Each row is a point. Any point is a mix of the corners, with weights that add up to 1. It lies inside the corners' shape when no weight is negative. Is each point inside? If not, which corners have a negative weight?
(in the rows, 128 means zero)

Corners:
(1): [152  15 118]
(2): [ 78 151 127]
(3): [139 132  89]
(4): [146 154 177]
Points:
[152 119 145] -> outside (2)
[146  80 141] -> inside
[153 131 145] -> outside (2)
[136 148 164] -> inside
[145  52 118] -> inside
[139 102 157] -> outside (3)
[139 117 102] -> inside
[ 97 123 125] -> inside
[126 122 108] -> inside

Corners:
(1): [ 99 157  83 155 129 146]
(2): [107 133  59 119 156 188]
(3): [122  77 159  35 143  55]
(4): [100  39 143 141 134 102]
(5): [144 151 124 152 149 150]
(6): [159 102 118 120 120 134]
(7): [123 126 138  35 148 179]
Points:
[128 128 122  65 145 146] -> outside (4)
[109  93 116  84 141 139] -> outside (5)
[128 137 100 114 145 161] -> outside (4)
[120  99 120  75 141 127] -> outside (5)
[117 166  82 153 133 167] -> outside (3, 4)
[118 116  97 125 145 144] -> outside (7)
[114 121 113 101 139 126] -> inside
[134 154 110  81 146 190] -> outside (3, 4)
[109  69 136 117 137 111] -> inside

Corners:
(1): [138 126 140 129 118 142 140 180 181 117 129]
(2): [212 107  91 216 127  68 115 120 138 178 120]
(3): [191 132 147 207  90 119 158  70  98 176 100]
(4): [ 21 181 150 139 132 167 132 172 141 100 147]
(5): [155  99 166 205 145  80 131 168  86 135  66]
(6): [134 146 141 104 119  62 110 154 159 142 145]
(7): [199 115 123 198 158 121 154 110  92 180 121]
(8): [ 88 171 138 131 144 140 145 148 158  88 105]
(9): [ 66 170 192 159 148 122 175 186 182 112 111]
(10): [218 151 102 211 114 120 176 138 101 194 100]
(11): [138 117 132 113 137 103  71 171 187 166  90]
(12): [ 85 109 134 123 130  98 146 164 157 138  91]
Points:
[153 130 140 168 134 101 127 149 133 149 109] -> outside (12)
[164 133 134 180 138  95 144 136 123 159 100] -> outside (1, 4)
[138 135 135 174 127 109 146 141 133 144 115] -> outside (11)
[118 148 138 162 148 113 143 162 139 136 110] -> outside (1, 3)
[132 128 135 148 129 118 139 157 154 134 113] -> inside
[150 134 147 180 131 104 134 149 125 150 111] -> outside (8, 12)
[133 128 142 168 139 114 138 150 125 143 107] -> inside
[154 136 129 173 131 106 133 141 130 162 104] -> outside (1)
[150 106 114 151 142  86  97 152 152 141 117] -> outside (3, 9, 10)

Corners:
(1): [162 145 114 157  39 131 143 146  95 165  93 106  32 139 159 163 137 138]
(2): [122 153 155 172  44 153 168 103 113  85 116 131 100 123 106 117 135 151]
(3): [ 99  81 163  93 145  89 162 160 174  91 142  80 167  95 156 177  81 128]
(4): [ 98 150  51 146  53 160 188  94 109 162 152 147  97 178 142 167 117  99]
(5): [143 131 154  67 135  85  90 142 165  92  83 146 192  99 115 167 131 116]
(6): [111  85 121  98 147 133 129  79  90 163 137 119 133 193 111 119 158 116]
(7): [104 174 136 123  64 149 156  76  68 164 109 127  53  83 135 161  98 158]
(8): [139 112 192 138 110  89 193 181 119 145 111 190 170  83 107 191 145 142]
(9): [144 110 116 123 186 154  92 144 133 134 142 182 129 153  78 120  75 147]
(10): [120  94  89 122 145 150  89 138 142 153 197 142 118  80  39 123 149 138]
(11): [129 116 149 108 161  57 149 163 102  70 120 145 130  85  88 159 131  79]
(12): [148 107 110 108  14 123 160  90 105 105 159 176  51  97 141 121  86 140]
(13): [145  99  98  75 160 124 128 107 178 126 124 157  71 126   9 152 118 169]
(14): [132 107  69 124 176  92 136 106 128 120 115 130 172  96 114 121 129 171]
(15): [ 82  56 136 171 164  88 117 103 145 129 105 166 186 109 128 188 148  74]
(16): [102 134 116 107 198 146 146 107 157 173 116 128 116 154 175  81 140  96]
(17): [ 58 191 101 132  67 112 155 106 117 121 160 124  39 164 161 126 143 186]
(18): [109  75 172  98 179 134 166 158 119  60  95 133 165 107 178 212 169 117]
(19): [173 176 129 157  71 124 165  57  96 118 207 133  47 100 137 176 117 168]
Points:
[110 134 132 136  98 120 164 114 105 127 131 129  99 112 145 152 132 131] -> outside (5, 9, 13)
[117 125 107 128  96 133 135 102 125 121 144 135  97 122 111 153 126 157] -> outside (8, 11, 16)
[135 141 138 126 112 118 148 112 112 118 114 149  94 127 134 152 136 145] -> outside (3, 4, 10)
[113 114 124 115 128 117 140 122 128 127 122 136 126 123 124 144 130 130] -> outside (19)
[117 115 138 118 139 117 142 118 129 115 132 141 128 110 116 144 129 138] -> outside (1, 4)
[115 119 120 127 131 125 144 113 124 124 147 149 115 116 105 144 123 139] -> outside (1, 5)
[114 120 130 126 124 132 149 107 119 125 140 144 135 118 142 148 125 137] -> outside (1, 11, 13)
[119 119 122 124 122 119 150 118 131 124 133 136 118 123 123 142 141 128] -> outside (7, 9)

Corners:
(1): [161 109 108 179 123  83 113  75 112 147 127 158 101 132 210 164  52 108
 144 126]
(2): [ 79  72 184 141 117 120 135 117 115 103 119 150  66 125  71 198 117 175
  73  86]
(3): [ 65 129 119 109 183 136  72  87  71 123 137 107 112 165 158 123 133 121
  93 107]
(4): [168  92  99 147 117  99 116  98 156 151 125 177  92  97 148  44 123 129
 164 145]
(5): [ 52 157 142 105 149 147  95 169 100 129 133 121 144 135 194 140 174 133
  64 171]
(6): [134  54 155 208 134 113 128  70 152 112 159 112 113  86 121 130 124 161
 111  79]
(7): [165 111 189 152  96 131 116  91 126 105  45  94 140 108  91 146 164 131
 130  48]
(8): [157  97 183 178 117 169  97 142 129  98 112  86  83 120  71 159 119 142
 134  69]
(9): [157  83 154 163 136 110  80 111 100  64 130 138 128  70  67 182 120 140
 150 116]
(10): [ 38 170 144  69 142 107 149 158 115 173 135  93 151 142 145 166 162 127
 150 131]
(11): [148 104 197 165  78 111  86  81 151  91 122 138  89 151  78 174 140 118
 149  87]
(12): [ 89  80 104  77 105 157  98 115 106 172 126 123 135 175 186 168 139 133
  99 142]
(13): [148 146  43 143 106  75  93 128 131 152 119 109 120 138 130 136 143 109
  80 123]
(14): [ 42 181 132  39  99 151 107 126 103 112 171 126 138 155 205 147 129 117
  84  99]
(15): [ 11 148 128  87 129 146  64 116 157 133 113 135 130 142 149 168 115 185
 111 113]
(16): [148 104  99 134 152 101 131 141 162 120 117 158 149 167 156 116 112 152
 122 117]
(17): [189 133 142 120 137  93 121  82 121 185 159 154 116 132 150 114 137 164
 116 149]
(18): [ 90  91 165  61 139  91  65 133 126 135 156  94 124 127 180 140 122 143
  92 103]
(19): [124 119 132 172  87  95 104 115  91 128 123 162 175 159 127 115  66 119
 119 121]
(20): [ 68 145 111 102 133 114  92 156  64 155 147 130 108 162 210 136 185 151
 134  82]
(21): [162 113 105 139  85  89 115  88 122 109 126 111 101 153 180 102 101 174
 152 162]
Points:
[115 108 138 122 117 115 104 103 130 132 127 124 119 137 134 149 116 138
 125 108] -> outside (5, 20)
[115 106 138 131 117 115 109 124 126 126 142 135 113 129 126 147 126 151
 117 122] -> outside (1, 3, 7)
[161 100 132 161 123  88 106  95 116 105 137 133 116 120 126 108 138 138
 101 105] -> outside (1, 8, 10, 12, 15)
[107 122 122 118 139 117 112 122 120 139 132 124 121 135 163 138 129 144
 115 122] -> outside (11, 19)

Corners:
(1): [122 163 179 106  88 121  99 115  99 105 110 129 129 120 100 136 149 127
 125 115]
(2): [ 95 112 140 152 115 185  79 146 141 106 121 121 118  98 131 107 158 157
 152 124]
(3): [173 131 129 141 101 127 174 170  94 161  94 159 130 113 136  88 134 127
 108 130]
(4): [101 185 161 148 130 116 150 100 158 123 102 117 131 117 127  83  99 138
 113 162]
(5): [148 149 105  50 167 111 213  26  95  69 193 165 142  97 132 142  84  93
 112 111]
(6): [ 76 124  52  80 148  92 168  99 115  68 145 123 151 125 148 164 144  72
 153 161]
(7): [ 89 139 141 117 159 113 114 147 159 108 134 129 130 157 122 111  99 136
 126 115]
(8): [130 159 127 165 164  67 175 188 143 209  58 158 101 109  58 105 120 153
 128 136]
(9): [ 99 145 170 138 132 119 103 123  81 103 121  90 103 164 129  64  91 147
  83 147]
(10): [109 138 129 144  97  76 150 183 107 205 132 123 127 129  84 110 104 157
 109 140]
(11): [183 128 112 200 101 112 165 231  81 249  86 144 130 100 124 124 192 153
  73 146]
(12): [155 109  56  94 129 133 169  72 118 131 140 157 202 148  88 128 158 105
 142 177]
(13): [149 140  78  97 121 144 172 109 152 102 135 106 150  71 117 125 143 109
 114 115]
(14): [150  86 144 119 111 125 111 133 172 129 140 133 112 114 145 130 128 131
 135 192]
(15): [172 149  85 179  88  76 144 131 117 213 119 135 164 107 111 108 149 119
 155  63]
(16): [137 158  96  61 143 152 161  65 144  98 172  98 202 116 119 114 144 123
 182 116]
(17): [130  69 141 139  82 217 127 127 145 109 101 112 106 131 156 134 187 133
 154 144]
(18): [118 127 152 161  94 100 151 129 141  88 137 100 142 138  98 114 115 130
 133 183]
(19): [119  93 126 170 151 104 123 153 114 202  64 148 149 120 134 114 103 177
 112 147]
(20): [111 112 167 141 121 167 106 183 162 130 138  83 110 115 112 104 106 103
 134 174]
(21): [136 137 127 161 110 178 103 163 150 109 121 109 106 143 142 128 106 142
 167 161]
Points:
[133 133 124 139 118 117 146 142 121 143 115 128 136 116 115 121 138 132
 121 143] -> inside
[129 133 119 118 123 125 145 118 127 123 129 127 143 122 117 116 125 125
 133 137] -> outside (11)
[116 130 122 123 136 121 146 121 143 130 140 120 142 131 111 113 127 122
 137 147] -> outside (1, 3, 13, 19, 21)
[127 131 111 123 119 121 142 118 120 124 131 123 145 123 128 120 134 125
 131 135] -> outside (8, 20)
[ 99 119 140 140 118 142 117 140 166 117 106 118 122 129 110 123 126 134
 143 177] -> outside (3, 5, 9, 11, 15, 16)
[103 137 143 137 128 136 127 134 142 119 139 101 132 131 130 101  95 129
 148 136] -> outside (1, 8, 11, 12, 13, 14)
[142 122 106 104 114 133 156 105 127 115 143 121 148 128 109 124 134 107
 144 154] -> outside (2, 4, 7, 11, 19)
[130 127 115 136 124 122 143 133 134 141 124 126 140 122 123 115 130 129
 135 134] -> outside (1)
